Each row of a before or after table is a point. One or more steps were done to the points. Then noise was added and the rows were shuffled. The steps act on columns, c1 being the first. Name the steps. A step turns or swaps two columns, mirrors them in a line or flattens them onto one, adds a multiple of one to another, or multiplies or shifts one. Angles are multiples of 10 degrees, from the lower column toward the higher: turns from -170 to 170, lines from 10 to 170 but not 90. Use the fewest steps. Two steps may share a column if one is a turn and the other turns, adds or multiplies; they go together, in the order done. Otherwise the lowest column goes first.
(in the rows, 128 means zero)

Before (12 x 2):
[[168 135]
 [114 110]
 [104 146]
 [154 150]
 [ 90 157]
 [136 195]
 [183 132]
 [143 139]
 [135  55]
 [ 89 164]
 [152 106]
 [170 139]]
After (12 x 2):
[[140 214]
 [215 134]
 [ 66 176]
 [108 104]
 [ 88 151]
 [151 143]
 [171 158]
 [193 137]
 [ 66 167]
 [196 143]
 [140  35]
 [165 100]]
Steps: multiply c1 by 1.6; multiply c2 by 1.3

Before (13 x 3):
[[ 90  69  78]
 [181  72  97]
 [194  65 110]
 [169  89  80]
 [115 158 124]
 [114 163 108]
 [184  81 147]
 [199 140 113]
 [178  74 124]
 [196 158  87]
 [100 113 125]
 [103 134 157]
 [126  83 196]]
After (13 x 3):
[[ 68  88  78]
 [155 115 124]
 [ 64 195 108]
 [ 73 177 123]
 [140 198 113]
 [ 72 180  97]
 [158 196  87]
 [ 84 126 196]
 [ 88 170  81]
 [115  99 125]
 [ 82 184 146]
 [134 104 158]
 [162 114 108]]
Steps: swap c1 and c2

Before (9 x 6):
[[164 143 153 119 122  68]
 [143 141 140 105 141 148]
 [152 101 134 103 122 102]
 [163 124 114 103 109 157]
 [179 170 116 124 139 151]
 [153 145 116 167  83 126]
 [154 135 145 137 138 136]
 [ 99 113 103 121 106 144]
 [125 173 151 109 131 182]]
After (9 x 6):
[[159 112 145 143 105 157]
 [103 127 125 166 123  74]
 [112 119 116 138 139 168]
 [ 79 103 148 106 134 176]
 [106  94 145  90  83 124]
 [ 90 103 108 122 123   7]
 [ 99 139 116 118 136 146]
 [127  84 104 114 130 233]
 [101  98 145 147 108 187]]
Steps: turn c1 and c3 by 170 degrees; turn c2 and c4 by -140 degrees; add 1 times c5 to c2; multiply c6 by 2

Before (10 x 8):
[[140 134 118 153  98 127 197 110]
 [145  81 112 115 133 108 209  81]
 [ 89 103 189 130 150  98  21 160]
 [112 144 141 122 211  55 134 168]
 [ 68  76 165 217 165 126  50 134]
 [142 126  89 125 177 135 100 117]
 [107 104 233 172 195 137  63 127]
 [ 91  87 102 104 127 152 237  87]
 [100 147 124 124 157 144 140 147]
 [ 81 150 152 141 167  93  91  86]]
After (10 x 8):
[[145 160 117 113  90 108 212  51]
 [ 68 145 135 216  68 123  52 104]
 [ 90 159 110 107 103 149 241  53]
 [110  61 145 124  73  56 134 138]
 [107 104 221 172  57 137  67  99]
 [ 80  85 147 138 111  88  91  51]
 [ 88 130 190 127  95  98  20 133]
 [101  95 123 122 121 142 144 117]
 [136 140 109 154 155 128 193  77]
 [141  99  92 123  87 134  98  89]]
Steps: turn c2 and c5 by 140 degrees; add -0.3 times c4 to c3; shift c8 by -30

Before (10 x 11):
[[132 144 142  64  98 109 200  85  72 153 112]
 [ 81  89  74 109 150 102  99 176 149  91 180]
 [105  77 102  94 126  74 108  66  72 144 127]
 [203 156  60  75 131 177  85 108 184 125 209]
 [144 104 191  84 127  74 170 139  76 102 200]
 [110 166 147 175  97 132 152 139  88  70 104]
 [ 75 194 180 193 141 100 159 185  85 153 159]
 [201  92 103 118 210 149 172 103  82 134  84]
 [ 98  93  78 192 124 158 171 127  71 107 140]
 [129 105 177 150 116 173 139 187  66  99  99]]
After (10 x 11):
[[157  97 181  91 147 103  73 118  92 147  75]
 [170  39 193 124 130 182 131  84 208 186 127]
 [ 76 144 149 142 126  72 180  95  95 160  87]
 [ 75 139 121 156  92 115 190 185 123 197 147]
 [ 74  68  64 104 127  80 130 167 136 174  78]
 [ 76 136 173 105 124 165 147 174  87  69  98]
 [ 66 182 153 135 211 153 168 157 195 138 108]
 [ 87 136 113  69  98 134 127 156 102  85 176]
 [ 95  80  75 157 137 108  83 179  70  58 178]
 [ 72 168  80  98 117 175  73 157 125 107 114]]
Steps: mirror c1 and c9 in the line at 50 degrees; turn c2 and c11 by 110 degrees; multiply c3 by -1; turn c4 and c10 by -90 degrees; turn c7 and c8 by 70 degrees

Before (14 x 12):
[[ 90 134 153 111 160 180 109 211 134  76  74 178]
 [137  84 169  64 165 169 129  62 193 160 104 136]
 [127 163 198  65 164 165  80  78 153 143 108 128]
 [ 97 106 230 106  77 142 126  89 181 171 122 143]
 [ 75 159 110  97 148 167  65 135 136  38  93 155]
 [124  62 149  14  54  67 116 167  88 128 162  88]
 [113 119 198 106 149 147 157  49 109 175 115 143]
 [ 91 166  91 109 148  85 101 189 158  54  75 168]
 [145 177 101 102 116 178  99 154 140  61  83 205]
 [124  67 122 113  61  94  92 183 108 173 152  68]
 [111 172 120  96 118 154 103 176 134  66  10 137]
 [112 167 190  73 149 172 156  98 179 192 142 126]
 [116  77 143  97  49 109 156 172 118  93 157  46]
 [160 147 154 121 148 115  92 182 142  55  97 141]]
After (14 x 12):
[[115 171 115  94 117 144 105 179 133  65  62 140]
 [ 89 158 103  98 147 161  66 136 134  34 144 157]
 [116 166 132  73 151 124 158  96 178 192 195 128]
 [150 150 145 121 152 105  90 181 141  55 149 141]
 [121  76 142  94  52 108 155 170 116  92 207  46]
 [102 134 115 112 159 147 112 209 133  77 121 179]
 [107 108 167 108  80  84 124  88 183 173 175 139]
 [125 161 140  64 164 115  76  74 152 143 158 132]
 [119 119 146 106 149 106 158  49 109 180 164 145]
 [124  66 144 114  63 111  92 181 106 173 202  65]
 [138 175  93 102 117 173  98 153 141  60 131 203]
 [126  60 162  14  52  80 116 165  88 130 212  84]
 [101 167 135 109 148 123 101 190 157  54 122 169]
 [135  85 120  64 166 131 130  64 196 160 153 135]]
Steps: multiply c1 by 0.7; flatten c3 and c6 onto the line at 130 degrees; shift c11 by 50

Before (11 x 18):
[[160 178 144  99 113 150 144 169  77 179 145 184 146 192 104  69 153 100]
 [135 112 142  66 123 132 173 130 123 158  54 114 108 146 140 209 174 161]
 [143  67 146 116 147 196 121 111 149 214 166 122  38 188  89  77 173 146]
 [ 99 150  89 103 155 124 121 159 174 161 171 114 131  69 162 175 107 160]
 [ 61 155  90 167 141  77 157 180 177 138  78 113  40  95  78  80 216 182]
 [149  86  83 148 103 114  73 165 140 221 110 135 164 166 189 183  95 138]
 [169  90 127 108 106 128 162  77  63 139 136 159 113 184 129 145 186 129]
 [192 126 126 121 136  86 165 155 166 121 140 137  93 113 185 103  99  98]
 [140  54  56 143 137 139 129  84  70 189  83 163  38  74  57 129 136 172]
 [127  86 148  77 129 201  61 114 136 177  77 175 142 131 179 132 101 199]
 [ 86 135  52  49  69  95 191  44  85 123 177  83 126 121 109 207  78  62]]
After (11 x 18):
[[ 86 153  52  13 109  95 213 100 137 124 192  84 126 120 109 199  77  61]
 [169 132 125  79 126 128 170 121  91 141 184 159 114 184 127 130 186 128]
 [141 120  58 113 138 137 123  87  55 188 145 165  38  74  56 105 137 172]
 [128 122 148  81  96 202  69 143  94 178  88 177 143 131 177 117 100 199]
 [137 150 141  81 146 132 169 183  66 157  86 112 109 146 142 196 173 159]
 [ 98 146  89 129 147 126 106 162 190 163 121 114 130  70 163 178 108 161]
 [143 104 145 108 141 196 111 135 171 215 136 122  38 188  87  63 174 146]
 [148 142  80 167  79 116  92 133 123 223 107 134 164 165 189 163  94 138]
 [193 122 127 141 155  85 156 145 163 120 108 138  93 112 185 106 100  99]
 [162 116 144 132 121 150 150 184 107 180 181 183 145 190 104  92 152 100]
 [ 63 115  90 191 154  76 146 171 120 138  60 114  41  92  79  96 216 182]]
Steps: flatten c2 and c16 onto the line at 70 degrees; turn c4 and c8 by -40 degrees; add 0.3 times c17 to c8; turn c5 and c7 by -30 degrees; turn c9 and c11 by -50 degrees

Before (8 x 20):
[[135 206 112 100 129  95 158 182 100 153 170 139 152 178 134  55 167 170
  109  91]
 [111 164 127 180 160 116 154 113 196 150 130 187 121 220  87  97  92 172
  119 139]
 [113 107  72 120 117 189 101 120 181  55  99  66 139 101 149  68  85 168
  130 100]
 [139 146 110 116 152 120 102 174  99 157 118  80 169 220 175  57  72  93
  128 101]
 [139 129 123 164 110 114 152  62 152 142 182  78  87 151  97 118  51 139
  134 112]
 [ 67  98  81 153 145 172 110 156 203  59  65  76 122 113 121 170 154 102
  231  99]
 [ 48 158  86 117 112 181 180 164 126  61  80 165 177 113 136 135  82 196
  198 213]
 [137 149 129 182 237 181 131 173  79 165 169 195 112 122 108  55 149 102
  231 136]]
After (8 x 20):
[[139 128 122 164 108 132 130  78 154 143 129  77  85 109 168 119  50 126
  134 115]
 [ 66  98  80 153 144 146 146 171 201  60 137  74 121 150 123 168 155 146
  230 101]
 [138 148 127 178 236 187 138 154  79 167 149 196 112 145 144  56 149 151
  231 140]
 [135 206 111 102 129 115 103 181 100 151 123 139 154  75 144  55 167 109
  109  91]
 [140 147 110 115 154 116 117 187  97 157 123  80 169  88  76  58  71 188
  127  99]
 [ 48 158  87 115 111 158  85 153 125  61 140 166 176 105 157 134  81  65
  200 211]
 [111 163 126 181 161 118 132  98 196 149 125 187 121  52 175 101  93 121
  120 141]
 [111 104  73 121 119 174 134 141 182  53 143  65 141 126  95  69  85  84
  131 100]]
Steps: flatten c6 and c11 onto the line at 20 degrees; turn c7 and c15 by 140 degrees; add -0.3 times c12 to c8; multiply c14 by 0.7; turn c14 and c18 by 150 degrees
